Each row is a point. Each table stands for the endless flat space through its points: a line for two points, a plane for three, and so on. Write the one point that lies in both, or say that there is none.
(in the rows, 128 means zero)

First (2 x 3):
[[147 133 139]
 [141 135 132]]
Second:
[[159 145 154]
 [160 150 157]]
They share: no point

First:
[[155 147 155 139 159 162]
 [131 147 143 123 135 146]]
Second:
[[122 150 131 127 138 162]
 [120 149 142 121 141 163]
 [153 148 123 145 134 139]]
They share: [137 147 146 127 141 150]

First (3 x 9):
[[134 113 110 102 117 133 128 109 150]
 [144  99 118 112 116 111 101 113 120]
 [136 121 114  92 109 137 134 111 162]]
Second (2 x 9):
[[131 111 105 111 125 121 131 115 144]
 [149 105 108  93 113 133 122  97 156]]
They share: no point

First, 3 rows:
[[151 113 102 115 124 149 120 135 149  98 140 120]
 [178 133 118 102 108 158 109 140 138 110 145 105]
 [172 134 123 100 109 152 108 144 140 116 146 111]]
Second, 3 rows:
[[149 106 106 118 126 123 129 146 143 125 142 139]
 [125 127 118 112 120 150 120 149 161 104 142 136]
 [113 137 102 116 128 140 138 135 173 110 134 110]]
They share: no point

First, 4 rows:
[[112  91 102 114 117 145 148 104 142 141 137 126 139 140 164 141 131 131]
 [106  93 108 120 103 133 140 116 146 129 133 120 143 140 154 141 123 131]
 [145 114 117 135 145 133 173 116 137 171 157 168 122 173 133 174  93 131]
 [118  98 107 117 120 141 150 109 144 142 141 131 135 144 160 143 127 130]]
Second:
[[140 123 129 128 130 125 124 112 178 164 174 137 146 137 141 157 103 140]
 [120 109  93 118 111 126 164 123 137 124 129 133 115 167 162 134 118 107]
 [116 105 105 122 109 128 172 133 127 116 123 137 113 167 156 136 124 113]]
They share: [127 113 120 126 119 127 150 125 150 138 147 138 129 152 147 147 115 128]

First (3 x 20):
[[113 119 107 137 118 130 131 112 120 124 104 143  92 107 115 146 139 149
  132 149]
 [110 117 106 141 127 140 120 117 120 115 102 147  95 107 114 149 143 157
  133 147]
 [120 120 110 132 113 124 137 109 117 128 110 137  93 112 117 144 133 143
  135 147]]
Second, 4 rows:
[[136 138 112 127 128 125 140 104 124  94 124 137 114 146 137 127 115 131
  144 127]
 [144 116 112 123 146 155 116 114 112 128 136 121  88 136 131 159 131 151
  150 155]
 [135 101 118 126 137 157 104 122 102 136 134 118  88 117 118 168 136 161
  151 155]
 [126 119 124 123 137 146 116 111 130 113 154 115 103 121 146 141 113 133
  147 149]]
They share: [132 117 116 129 125 136 122 115 108 113 122 131 105 127 120 147 127 149
 147 135]

First:
[[137 156 146 134 154 108 115 109 136  93 135 121 108  90 144 140 123  98
  134 134 151 138  88 133]
 [143 156 150 129 136 125 109  99 101 122 166 134 106 100 168 122 122 118
  129 106 138 145 119 144]
 [143 144 152 138 129 117 100 114  95 124 163 155 109 107 163 125 104 125
  140 103 128 137 126 138]
 [155 144 150 143 143 116 118  94 100 127 150 136 105 107 161 119 117 115
  135 107 137 146 123 145]]
Second:
[[118 148 137 158 109  83 116 134 101  99 125 123  87  90 141 113 103  96
  134 117 152 128 121 151]
 [156 147 151 134 147 120 115 105 120  81 120 146 119  64 165 129 115 129
  168 136 130 149 122 138]
 [163 149 152 133 153 122 112  98 124  92 132 151 122  75 164 136 119 126
  160 130 128 146 114 137]
 [130 147 143 156 119  86 111 125 102 115 142 128  91 108 145 123 105  87
  120 110 146 125 110 144]]
They share: no point

First (3 x 24):
[[148 117 140 153 119 156 174 133 144 106 109 128 122 178 144 117 126 153
  123 172 140 119 152  94]
 [145 108 122 141 119 162 168 145 141 115 112 125 122 160 144 123 138 141
  129 157 134 116 146 100]
 [129 130 136 142 114 129 131 119 140 108  98 119 117 124 139 125 147 162
  151 122 122  85 114 127]]
Second:
[[157 139 142 137 138 166 154 154 162 114  91 144 117 136 127 138 155 172
  122 130 124  92 128 113]
 [151 132 138 139 131 160 154 147 155 113  96 137 118 140 132 133 150 165
  127 135 126  96 130 112]]
They share: [139 118 130 143 117 148 154 133 141 111 106 123 120 148 142 123 140 151
 137 145 130 104 134 110]

First, 2 rows:
[[119 141 155 121 124 128 133 104  94 164 127 133 142 140 149 115 110 125
  155 147 147 114 165 115]
 [116 135 153 119 124 128 130 109  98 159 133 131 148 138 146 111 108 118
  152 141 145 112 159 110]]
Second, 4 rows:
[[126 106 139 133 143 122 132 104 102 157 128 148 165 142 154  98 119 117
  143 106 143 114 122 110]
 [115 145 143 125 131 153 124 117  85 140 133 125 164 112 157  91  86  80
  129 119 149 108 159  97]
 [120 152 158 126 130 154 127 119  72 131 130 120 148 100 147  81  83  70
  125 129 158  96 169 105]
 [104 116 132 112 122 120 123 111 126 171 146 136 174 160 153 127 115 134
  161 127 128 128 139  95]]
They share: [113 129 151 117 124 128 127 114 102 154 139 129 154 136 143 107 106 111
 149 135 143 110 153 105]

First:
[[105  94  89 121 105 153 110  84 156 152 166 161 122 153 150 181 180 133
  127 139 127  97 157 120]
 [148 110  97 110 104 144 119 117 180 118 172 132 149 184 109 158 123 108
  102  91 114 134 124 124]
 [120 118 127 130 146 144 121 105 144 114 152 152 143 166 125 170 141  98
  118 123 152 116 128 150]
 [101 114 118 130 134 171 120 101 144 115 152 157 155 146 122 164 149 105
  142 135 130 118 136 139]
 [123 114  80 107  70 169 111 102 170 110 156 123 159 136 126 131 133 128
  127 107  90 128 151  77]]
Second, 3 rows:
[[127 118 111 115 106 147 117 108 161 107 153 133 155 145 120 151 131  99
  109 108 123 120 138 101]
 [126 120 105 111  98 140 108 100 156  99 160 132 157 140 113 155 135  99
  109 105 128 116 137 102]
 [123 120 108 123 116 158 120 106 153 111 145 135 148 155 134 143 132 117
  124 117 125 125 140 117]]
They share: [124 120 107 119 110 152 116 104 154 107 150 134 151 150 127 147 133 111
 119 113 126 122 139 112]

First (2 x 24):
[[148 126 130 155 132 109 121 135 106 115 123 127 106 116 112 104 119 156
  125 149 112 133 104 115]
 [136 162 166 137 120 115 145 135 130 121 111 121 100 134 106 128 137 138
   89 143 100 139 134 109]]
Second:
[[133 125 161 130 139 105 146 128 127 118 129 125 121 146 114 121 137 140
  104 154 100 122 116 120]
 [142 147 136 140 114  97 148 120 100 100 117 121  94 125 112 101 146 132
  116 131  88 124 110 133]
 [151 159 151 170 129 139 100 162 133 142 105 127  97 104 100 131  95 174
   98 158 136 166 134  76]]
They share: [142 144 148 146 126 112 133 135 118 118 117 124 103 125 109 116 128 147
 107 146 106 136 119 112]

First, 6 rows:
[[134 146  94 165 115 122 146 128 122 150 161 126 150 142  95 169 137 161
  147 118 158 148  92  96]
 [161 204  69 166  67 110 138 139 154 150 182 168 108 121  51 173 192 213
  168  83 143 164 116 122]
 [112 127 133 142 113 141 179 107 101 135 122  87 162 107 128 130 153 142
  113 118 146 135 105 107]
 [149 160  91 135  93 139 175 112 154 153 134 111 128  85 108 162 149 162
  139 137 136 125 113 138]
 [121 157 120 133  91 136 159 113 125 143 148 117 142 107 105 130 167 165
  136 103 126 154 106 108]
 [109 163 109 138  72 127 146 111 124 129 161 143 137 139  70 158 176 198
  153  74 127 181  79  68]]
Second (2 x 24):
[[140 160 107 147 105 133 159 125 129 153 154 115 148 108 109 135 160 154
  136 113 144 144 113 118]
 [124 144 107 159 105 113 147 109 125 141 154 119 152 104 109 139 132 150
  152 109 116 140 101  94]]
They share: no point

First (3 x 24):
[[105 152 139 132 124 153 115 104 107 109 104 120  98 142 148 127  95 153
  147 122 136 120 160 133]
 [117 154 129 127 141 135 122  90 103 109 117 126 103 158 133 111 100 140
  145 141 123 114 153 125]
 [109 152 135 133 131 147 110  98 105 105 109 126  93 148 147 125  94 150
  149 129 133 120 163 133]]
Second (2 x 24):
[[ 94 144 155 120 108 142 142 109 120 128  86  88 103 140 125 114 116 157
  125 128 122 107 146 133]
 [ 87 139 161 118 102 139 146 110 125 129  79  81  96 142 120 112 122 163
  119 130 118 102 145 136]]
They share: no point

First, 5 rows:
[[163 125 134 130 108 161 123 154 130 128 126 149 102 156 114 118 140 157
  134  80 113 124 128 149]
 [145 120 176 170 132 147 159 156 141 123 127 132  99 125 162 152 145 126
  140 118 133  83 156 166]
 [139 125 152 158 138 141 140 149 149 141 107 145 107 145 130 143 153 125
  154 109 121 100 131 152]
 [126 124 154 154 137 131 144 139 134 125 119 136 119 144 139 140 164 127
  136 108 115  93 135 143]
 [108 124 139 156 143 115 106 132 154 172 102 167 117 176  90 151 166 120
  155 106  92 108 114 128]]
Second (2 x 24):
[[142 122 152 148 134 138 128 148 143 146 101 142 110 148 122 141 146 135
  158 103 116 111 124 148]
 [150 134 136 172 130 166 152 160 167 138 129 170  86 152 126 137 158 115
  142 107 128  91 144 164]]
They share: [144 125 148 154 133 145 134 151 149 144 108 149 104 149 123 140 149 130
 154 104 119 106 129 152]
